Every row gives one point. Each copy is the shape, with its points in the same order, turned, moved and blurred by noise. Is it also mirrored, or only turned?

Shape, 6 rows:
[[ 1.0 -0.1]
 [-2.2 -0.8]
 [-3.3  4.8]
 [-5.6 -4.2]
 [ 6.7 -2.4]
 [-0.5  5.1]]
Copy 1:
[[-1.4 -1.0]
 [ 0.3  1.9]
 [-4.5  4.5]
 [ 4.9  3.8]
 [-0.9 -7.1]
 [-5.8  2.0]]
Copy 1 is: mirrored
Copy 2 (6 x 2):
[[ -2.4   1.1]
 [ -5.0   2.5]
 [ -3.0   7.6]
 [-10.8   1.6]
 [  1.5  -5.2]
 [ -0.3   6.2]]
Copy 2 is: only turned

Shape, 6 rows:
[[-2.0  5.1  1.9]
 [ 2.7  5.9 -0.9]
 [ 6.3 -7.8  7.7]
 [-0.8  2.0  3.7]
 [-1.3  0.9 -2.1]
 [-2.7 -2.6 -3.8]]
Copy 1 (6 x 3):
[[-6.2 -2.2  0.1]
 [-4.2 -5.4 -3.3]
 [10.2 -5.8  5.5]
 [-2.3 -2.6  3.4]
 [-2.2  0.0 -3.5]
 [ 0.0  2.1 -4.7]]
Copy 1 is: mirrored
Copy 2 (6 x 3):
[[-2.3  6.5  1.8]
 [ 2.9  7.4  0.4]
 [ 4.7 -6.4  9.3]
 [-1.7  4.2  4.3]
 [-1.5  2.1 -2.0]
 [-2.5 -1.4 -3.5]]
Copy 2 is: only turned
Copy 3 (6 x 3):
[[-2.0 -0.4  3.8]
 [-3.9 -5.5  1.4]
 [12.3 -4.6 -4.7]
 [ 1.0 -1.2  2.1]
 [-3.1 -0.1 -1.5]
 [-2.8  2.1 -5.0]]
Copy 3 is: mirrored
Copy 4:
[[-0.1  4.0  5.9]
 [ 3.2  6.9  2.2]
 [ 6.4 -8.6 -2.5]
 [ 1.0  0.6  4.1]
 [-2.5  3.8  0.4]
 [-5.1  1.7 -1.5]]
Copy 4 is: only turned

Shape (7 x 4):
[[-1.9  2.6  1.4 -4.1]
 [-2.3 -3.5 -2.3  5.2]
 [ 3.2 -5.2  6.0 -3.9]
 [ 6.2 -5.0 -0.4  1.9]
 [-2.7  0.3  8.1  5.7]
 [ 6.1 -2.2 -0.5 -3.6]
 [-5.2  6.7  0.5 -3.3]]
Copy 1:
[[-4.2  3.1 -1.0 -3.2]
 [-0.3 -3.7 -3.1  5.1]
 [-2.9 -5.4  5.3 -5.1]
 [ 4.9 -4.9  2.7  0.3]
 [-7.2 -0.8  5.3  6.0]
 [ 3.5 -1.4  2.2 -4.3]
 [-5.9  7.3 -2.6 -1.6]]
Copy 1 is: only turned
Copy 2, 7 rows:
[[-4.1  1.8  1.1 -2.3]
 [ 1.6 -5.2 -0.8  5.3]
 [-0.6 -5.1  5.7 -7.3]
 [ 4.5 -6.3 -1.1 -4.8]
 [ 4.4  1.2  7.8  2.8]
 [ 0.3 -2.8 -2.1 -7.8]
 [-5.5  5.9  0.0  2.3]]
Copy 2 is: only turned
Copy 3:
[[ 0.5  2.5  3.3 -5.8]
 [-1.1  0.4 -1.0  5.1]
 [-0.6 -7.8  0.6 -4.9]
 [ 2.3 -4.8 -6.0  0.3]
 [-9.5 -1.6  0.6 -1.3]
 [ 4.5 -3.5 -3.8 -5.1]
 [-1.1  6.6  4.0 -5.7]]
Copy 3 is: mirrored

Shape, 7 rows:
[[ 0.7 -3.9 -2.7 -3.3]
 [-3.6 -5.7 -6.8  4.9]
 [ 0.7  1.1  5.9  1.4]
 [-2.5 -1.9  3.9 -4.0]
 [-3.5  0.6  1.8 -5.2]
 [-4.8  9.2  3.9 -2.5]
 [ 2.3 -2.3 -4.4  6.5]]
Copy 1:
[[ -2.5  -2.9  -3.9   4.0]
 [  0.2  -0.9 -12.8   0.5]
 [  4.8  -2.4   1.1  -2.5]
 [ -2.4  -4.3   0.3  -1.9]
 [ -4.2  -1.2   0.9  -2.2]
 [ -0.6   5.5   4.6  -6.3]
 [  5.5   0.3  -9.3   3.0]]
Copy 1 is: mirrored
Copy 2, 7 rows:
[[ -3.5  -1.2  -2.7  -2.8]
 [-10.6  -3.5  -2.3   4.9]
 [  4.0  -5.1   1.4   2.1]
 [ -0.2  -2.4   3.5  -2.5]
 [ -0.4   1.0   3.6  -2.0]
 [  5.6   4.2   6.0   4.2]
 [ -4.2  -4.5  -6.5   6.0]]
Copy 2 is: only turned
Copy 3 (7 x 4):
[[ 3.5 -3.1 -4.0 -4.0]
 [-5.2 -5.8 -9.5 -3.2]
 [ 0.8 -0.1  3.2  2.3]
 [ 1.4 -1.6  3.3 -3.6]
 [ 1.0  1.4  1.4 -5.6]
 [-2.3  8.5  4.0 -2.1]
 [-0.8 -2.7 -8.6  2.7]]
Copy 3 is: only turned
Copy 4:
[[ 2.8 -2.9 -0.8 -3.6]
 [-5.0 -5.6  4.5 -3.7]
 [ 2.3  0.5 -0.8  7.6]
 [ 3.1 -2.8 -6.4  3.5]
 [ 0.7  0.5 -6.0  0.7]
 [-3.0  7.1 -6.4  6.9]
 [-2.2 -1.4  7.1  0.5]]
Copy 4 is: mirrored

Shape, 9 rows:
[[ 5.9 -1.1 -4.1 -1.9 -0.6  0.8]
 [ 5.1  7.0  1.4  1.6 -0.7  6.5]
 [ 1.1 -6.3  3.3 10.3 -1.8  1.9]
 [-2.1 -0.8 -3.7  2.1  2.7 -2.2]
 [ 1.0  1.7 -1.1 -3.7  1.6 -3.8]
 [-1.3 -4.4 -3.4  3.6 -2.7  3.3]
 [ 1.9 -4.3  4.3 -2.5  5.4  0.2]
 [-1.4  5.9 -3.0  9.4 -3.5 10.6]
 [-4.4  4.3  2.1 -2.2 -0.9 -0.9]]
Copy 1 (9 x 6):
[[ 8.1 -2.2  1.3  2.3  1.6  0.4]
 [ 1.7 -3.8  5.9  8.6  4.3  2.5]
 [-2.5 -3.0 -3.1  7.6 -5.1 -7.5]
 [-0.1 -0.9 -6.3  0.9  2.2 -0.5]
 [ 4.8  0.4  0.3 -2.7  3.6 -0.1]
 [ 2.1 -1.7 -5.3  4.6 -4.6 -0.4]
 [ 0.2 -6.8  1.0 -4.0 -2.2 -3.6]
 [-3.5 -1.4 -0.7 14.8  1.8  4.6]
 [-2.8  2.3  2.0 -0.5  3.1  3.9]]
Copy 1 is: only turned
Copy 2, 9 rows:
[[-2.2 -6.7 -0.3  0.6  4.1  2.5]
 [ 3.0  1.2 -4.9  5.8  8.7  2.3]
 [10.0 -0.9  5.7  2.8 -1.4  0.1]
 [ 0.4 -1.2 -1.5 -4.5 -2.4 -0.1]
 [-5.6 -2.7 -3.4 -0.8  0.5 -1.6]
 [ 3.2 -0.8  4.2 -0.5 -1.7  5.7]
 [-1.0 -2.3  3.7 -1.0  4.2 -6.5]
 [ 9.5  7.4 -3.8  2.4  4.9  9.3]
 [-4.2  4.8 -2.5  0.1 -1.5  0.0]]
Copy 2 is: mirrored
Copy 3, 9 rows:
[[  5.4   1.1  -3.9  -0.4  -1.3   0.6]
 [  7.8  -9.0   1.5  -1.0  -3.7   2.6]
 [  0.7  -0.4   1.7  11.1  -0.5   7.7]
 [ -0.6  -1.0  -1.2   5.2   0.5  -4.5]
 [  0.9   0.9  -0.1  -0.8  -4.2  -4.9]
 [  0.0  -2.4  -5.6   7.0   0.1   2.4]
 [ -3.0   2.5   3.4  -1.7  -0.2   2.2]
 [  7.0 -14.3  -1.9   8.4   0.8   4.1]
 [ -2.5  -6.1   0.4   1.4  -6.6  -4.2]]
Copy 3 is: mirrored

Shape, 14 rows:
[[ 3.3 -3.8  4.4  1.7  3.1  0.3  0.1 -3.8]
 [-2.1 -0.3 -0.1  2.5  9.9 -6.0 -4.3  5.5]
 [ 4.3 -4.9 -1.7  1.6 -6.4  1.8  1.3 -6.3]
 [-0.7 -2.1 -2.8  5.8 -4.0 -0.5 -6.3 -4.0]
 [-1.6 -5.8  3.9 -7.8  6.8 -4.1  3.7  3.5]
 [-2.9  2.1 -7.1 -0.3  8.2  1.0 -0.8 -0.8]
 [ 4.3  1.4  3.8 -3.7 -4.1 -2.7  2.8 -4.8]
 [ 0.8 -2.2  0.4  0.7  3.4 -2.4  8.0  2.5]
 [ 4.6  1.3  0.0 -3.3  0.1  6.9 -1.7  0.3]
 [-1.8  4.3 -0.4  0.0 -1.5  2.7 -5.3 -0.6]
 [-1.8 -0.9  4.4 -1.0  7.6 -4.2  0.8  7.2]
 [-2.7 -6.7  1.8 -3.2  7.8 -8.5  1.0  8.4]
 [-5.8 -1.3 -0.7  4.9 -0.8  4.0 -1.4 -5.6]
 [ 0.3 -1.1 -0.1  5.1 -6.9  3.7 -2.6 -2.3]]
Copy 1 (14 x 8):
[[  1.9  -4.3   0.1  -4.0   4.5  -1.4  -1.2  -0.2]
 [ -1.9   2.2   2.2   5.1   4.2  -8.6  -1.0  -7.8]
 [  4.2  -3.7  -6.2  -6.0  -3.9   2.5  -0.5   2.6]
 [  1.2   1.1  -1.8  -0.9  -5.1   3.1  -5.6  -2.5]
 [ -5.7  -2.2  -2.9  -2.0   6.9 -11.0   5.5   0.7]
 [  1.9   7.8  -3.7   3.5   5.6  -1.6   2.9  -3.5]
 [  2.1  -1.7   0.2 -10.7  -2.0  -3.0   4.2   0.9]
 [  2.0  -4.4  -2.0   1.2   2.0  -5.3   7.9  -1.0]
 [  6.1   3.8  -0.9  -3.2   1.8  -4.0  -0.5   6.7]
 [  1.3   6.7   2.6  -1.9  -2.2  -1.0  -1.6   1.9]
 [ -2.7  -0.9   3.4   3.1   4.5 -10.6   3.4  -2.2]
 [ -6.3  -3.1  -2.4   3.5   3.9 -13.6   2.9  -4.7]
 [ -1.4   1.6  -0.4   0.9  -0.3   6.7  -0.6   1.5]
 [  3.0  -0.3  -0.3  -1.5  -6.3   3.0  -2.8   3.5]]
Copy 1 is: only turned
Copy 2, 14 rows:
[[ 2.1 -2.3  2.6  6.4 -1.1 -5.4  1.5  1.6]
 [-3.9 -7.7  3.0 -2.0  1.1 -3.0 -2.5 10.5]
 [ 2.1 -0.7  0.3  4.5  0.1 -6.1 -1.8 -9.7]
 [-1.0 -0.2  1.0  4.3  3.8 -8.6 -8.8 -3.1]
 [ 0.6 -3.6  5.0 -5.6 -5.2 -3.4  7.0  4.6]
 [-8.3  0.2 -0.3 -1.3  5.0 -1.6 -0.6  3.9]
 [ 7.5  0.2  4.1  0.8  3.9 -4.5  4.3 -5.2]
 [-1.5 -5.6  5.4 -0.2 -1.8  2.2  3.0 -1.2]
 [ 3.4  5.7 -2.0  2.7  0.6  1.0 -1.0  0.9]
 [ 0.5  5.3  2.8  1.3  4.9 -3.2 -6.3  2.5]
 [-0.3 -5.4  8.0 -1.7 -2.0 -0.4  0.7  8.3]
 [-1.2 -9.4  5.6 -7.2 -6.1 -3.2  1.2  6.6]
 [-6.3  3.7  5.5  5.8  1.8 -6.4 -3.3 -3.1]
 [ 0.8  2.0  4.7  6.4  1.8 -4.8 -8.9 -5.4]]
Copy 2 is: mirrored
Copy 3 (14 x 8):
[[  1.9  -2.0   2.4  -0.3  -5.1   4.0  -6.0  -1.4]
 [ -3.0 -10.0   2.8   2.1   5.1   2.4  -6.3   5.3]
 [ -2.0   4.3  -2.5   2.1  -7.0   0.1  -2.8  -7.1]
 [ -6.4   3.0  -4.0   5.7  -2.7   2.8  -7.9  -0.2]
 [ -0.5  -6.5   7.1  -7.9   3.3  -1.7  -1.9  -1.6]
 [ -6.6  -8.7  -1.4   1.1   2.9   8.2  -1.6  -2.5]
 [  3.8   6.0   2.4   0.2   0.2   2.4  -0.6  -4.7]
 [  0.1  -5.6   3.4  -0.7  -2.0  -0.3   4.0   0.2]
 [  2.9  -1.6  -6.6  -3.0   0.2   4.5  -3.6  -4.8]
 [ -2.9   1.8  -6.2  -0.2   2.8   6.2  -4.7   0.8]
 [  0.5  -8.3   3.7  -3.4   4.2   0.5  -2.0   5.3]
 [ -2.7 -10.2   7.0  -3.7   4.8  -4.9  -3.3   3.0]
 [ -8.2   1.3  -3.0  -0.3  -5.6   7.2  -3.2   1.0]
 [ -3.3   5.0  -7.0   2.0  -4.9   2.2  -3.7   0.1]]
Copy 3 is: only turned
Copy 4 (14 x 8):
[[-1.6 -3.5  3.0 -1.8  2.8 -0.5 -1.5 -4.7]
 [ 6.5  1.3  1.9  5.9  4.5 -5.7  2.7  3.2]
 [-5.8 -4.4 -4.5 -3.1 -2.4  4.7 -4.9 -3.9]
 [-2.6 -0.2 -7.0  3.5 -3.6 -1.4 -2.1 -4.7]
 [-0.1 -4.3  8.0 -2.8  4.3 -4.3 -2.3  8.3]
 [-2.3  2.9 -3.7  2.0  6.0 -1.0  5.8  4.7]
 [-2.0 -1.2  1.6 -9.1 -4.2  1.4 -1.9 -1.4]
 [ 1.5  0.9  3.6 -2.3  5.0  3.8 -4.2  4.0]
 [-6.0 -1.9  3.0  0.3 -2.6  4.6  5.4 -0.3]
 [-4.2  3.5 -0.6  2.0 -4.8 -1.4  3.7 -1.0]
 [ 4.5  1.2  7.9  2.4  3.1 -3.1 -0.2  5.0]
 [ 6.2 -3.3  5.8  3.0  4.1 -5.5 -3.7  9.5]
 [-7.9  3.9 -3.4  2.5  1.6 -2.0 -2.9 -3.6]
 [-5.6  1.3 -2.9  2.6 -5.0  3.1 -3.5 -4.9]]
Copy 4 is: mirrored

Shape, 13 rows:
[[ -1.9  -3.5  -3.2   5.5  -4.1   1.8   2.2   0.1]
 [ -4.5  -4.3  -1.5   1.4  -2.8   0.3   2.4  -4.6]
 [ -5.3   2.1  -3.4   0.7  -1.4   1.1   2.2  -5.6]
 [ -7.7  -0.1   0.3   5.7  -4.2   2.4   4.8   2.2]
 [ -0.3   8.7  -1.4  -0.1   6.2  -2.4  -1.6   0.6]
 [ -1.1   6.3   1.0  -4.4   7.1   4.5  -1.1   2.8]
 [ -2.0  -0.7   1.1  -3.8  -3.3  -8.5  -5.1   3.1]
 [ -1.8   3.5  -6.6  -6.9  -7.2 -12.9  -4.3   2.4]
 [ -1.0  -2.4   2.8   4.7  -7.3   0.4   5.2   2.1]
 [  1.1  -1.8  -2.7   0.1  -4.2  -2.7   3.7   2.2]
 [ -0.1   1.7   3.5   2.9  12.4  -2.5  -1.9   3.4]
 [ -2.9   2.6  -1.4   3.6   4.8   1.2  -5.4   2.9]
 [ -1.1   2.5   2.0   4.7   0.4  -0.8  -4.9  -1.2]]
Copy 1:
[[  1.1  -7.7  -2.0   2.8  -5.5  -0.3   2.3   1.5]
 [  1.6  -3.2   0.2   2.2  -8.0   1.1  -1.7   1.2]
 [  2.8   1.3  -3.1   0.9  -9.1  -2.6  -0.6  -0.3]
 [  5.4  -3.1  -4.3   7.8  -4.9   1.3   2.3   3.7]
 [  0.8   4.9  -5.5   3.2   1.1  -7.6  -1.5  -6.7]
 [ -1.8   8.4  -4.8   0.9   2.8  -4.5   1.4  -0.8]
 [  1.7  -4.2  -1.8   1.4   3.2  -2.5 -11.4  -1.5]
 [  8.5  -6.0  -3.5  -4.4   1.6  -8.1 -13.7  -1.6]
 [  1.2  -7.6  -0.2   8.9  -3.7  -2.3  -0.4   5.6]
 [  3.0  -6.3   1.0   1.8  -1.2  -5.2  -1.6   2.1]
 [ -2.2   3.9  -0.7   5.7   5.2  -0.9   1.8  -9.7]
 [ -0.8   0.4  -8.1   2.7   0.8   0.3   0.2  -5.5]
 [ -3.3  -2.0  -6.0   5.8  -2.8  -1.5  -2.8  -3.9]]
Copy 1 is: mirrored
Copy 2:
[[-4.4  0.0  1.1  1.5 -0.6  2.1  1.8 -4.3]
 [-3.3 -3.2  1.0 -1.9 -0.8  4.8  1.3 -2.7]
 [-2.3  0.9  2.1 -5.0  0.7  6.3 -2.4 -1.1]
 [-3.9 -0.1  6.1  6.0  1.7  2.7 -0.7 -1.1]
 [ 3.9  2.6 -1.0 -5.1  3.1 -5.2 -9.6  1.7]
 [ 4.0  4.4 -4.3 -1.5  1.1 -1.0 -8.9  7.4]
 [ 3.5 -5.1  4.1 -1.9 -7.1 -4.3 -6.8 -3.2]
 [ 1.4 -2.2  8.1 -8.3 -9.4 -8.1 -8.0 -6.1]
 [ 0.3 -1.6  5.8  5.1 -0.2  1.3  4.7 -3.1]
 [ 0.2 -0.8  2.9 -2.2 -2.4 -2.7  2.5 -1.8]
 [ 1.9 -5.1 -5.1 -1.2  7.3 -5.3 -6.5  5.7]
 [-1.7 -0.8 -3.1  2.1  2.5 -1.7 -8.5 -0.7]
 [ 3.0 -1.7 -2.2  1.1  2.4  0.3 -7.3 -5.4]]
Copy 2 is: only turned

Shape:
[[ -1.4   1.1   3.1   2.1   1.3   0.0  -4.8  -0.4  -6.1]
 [ -1.2   2.3   3.3  -1.6 -12.5   4.5  -2.2  -1.3   2.5]
 [ -5.9  -6.4   1.5   4.6  -0.8   3.6  16.8   3.0  -0.4]
 [ -5.7  -3.3   0.2  -1.7  -1.5   3.0  -5.1   4.5 -12.2]
 [  7.6  -5.3  -3.0  -0.6  -0.3   3.2   2.6   1.1  -0.2]
 [  4.0  -0.5   1.5   4.0  -2.5   2.8   1.4   5.3   1.6]
 [ -4.7   2.6   4.1   0.4   2.5   1.4  -0.4   3.9  -1.4]
 [ -5.5  -5.8  -1.2   4.4   3.3   2.5  -4.7   1.3   3.6]
 [  0.2  -3.8  -2.1  -1.4   2.1   2.6  -5.4   3.9   1.0]
 [ -0.4  -4.2  -1.9   1.4   1.0   4.2   0.2  -1.7  -4.7]
 [ 11.3  -1.8  -1.6  -1.9   3.3  -7.2  -1.9   2.9   3.0]
 [ -3.6   2.5  -3.0   3.3  -2.3   1.2   4.0   4.0   1.2]
 [ -1.1   2.2   3.3   6.3   2.1  -7.8  -5.4   4.1   3.1]]
Copy 1, 13 rows:
[[  2.3   3.4   0.2   5.8   3.3   4.2  -3.1   5.5  -2.5]
 [ -7.9   9.3  -0.4   2.1  -6.0   0.5   0.9  -0.1   0.9]
 [ -3.4  -3.1   4.8  -2.8   4.6 -16.3  -1.5   2.1  -4.3]
 [ -2.6   1.5  -3.8  13.8   4.2   0.4  -3.4   4.7  -6.9]
 [  0.5  -0.4  -5.7  -2.8   3.6  -0.7  -0.7  -5.4  -3.7]
 [  0.3   3.3  -2.7  -1.5   2.9  -2.3   4.9   0.8  -1.3]
 [ -0.4   0.8   4.1   6.4   4.1   0.2   1.4   3.8   1.3]
 [ -1.7   0.1   6.4   2.0   5.0   3.5   3.1   0.5  -9.7]
 [ -1.1  -1.0  -0.7   3.8   4.6   5.2   2.9  -2.4  -5.4]
 [  1.0   1.3  -0.3   3.5   3.1  -1.0  -4.2  -0.8  -6.9]
 [  3.1  -5.1  -7.0  -6.3   3.9   8.6   1.5  -0.3   1.4]
 [  0.9  -1.5   2.7   1.9  -2.7  -4.7   4.1   2.3  -2.3]
 [  2.2  -0.5   3.1  -1.3   2.4   7.4   5.3  10.0  -0.9]]
Copy 1 is: only turned
Copy 2:
[[ -4.9  -4.5  -1.6  -1.2  -2.0  -1.8   3.4   0.2   1.3]
 [  5.1   0.6   0.4   5.1   1.0   2.2   6.8   0.7  -8.7]
 [ -6.6  13.8   7.1   3.6   1.2  -8.0  -5.6   4.3  -2.3]
 [ -4.8  -5.1   1.9  -4.8   0.3  -9.5   4.9  -5.9  -2.2]
 [ -0.9  -2.5   3.5  -0.4   4.3   1.0  -8.6   2.5  -3.7]
 [ -3.7   2.5   1.4   0.4   0.4   4.6  -3.4  -0.5  -5.2]
 [ -6.3   2.1  -0.4  -4.6  -2.7   0.2   4.6   2.3  -1.7]
 [ -2.6   1.2  -7.3  -4.4  -4.9  -4.0  -3.3   1.6  -5.7]
 [ -0.9  -3.1  -1.9  -7.2  -0.9  -0.8  -2.4   0.2  -5.5]
 [ -3.0  -2.2  -1.4  -0.4   2.3  -5.4  -2.9   1.9  -1.7]
 [  0.8  -5.7   4.2  -6.0  -3.3   8.9  -8.2   2.5   1.5]
 [ -1.5   7.8  -1.1  -1.1   1.0   0.9  -0.2  -1.7  -0.3]
 [ -3.2   0.1  -3.0  -3.6 -11.2   6.4   0.0  -1.3   1.3]]
Copy 2 is: only turned
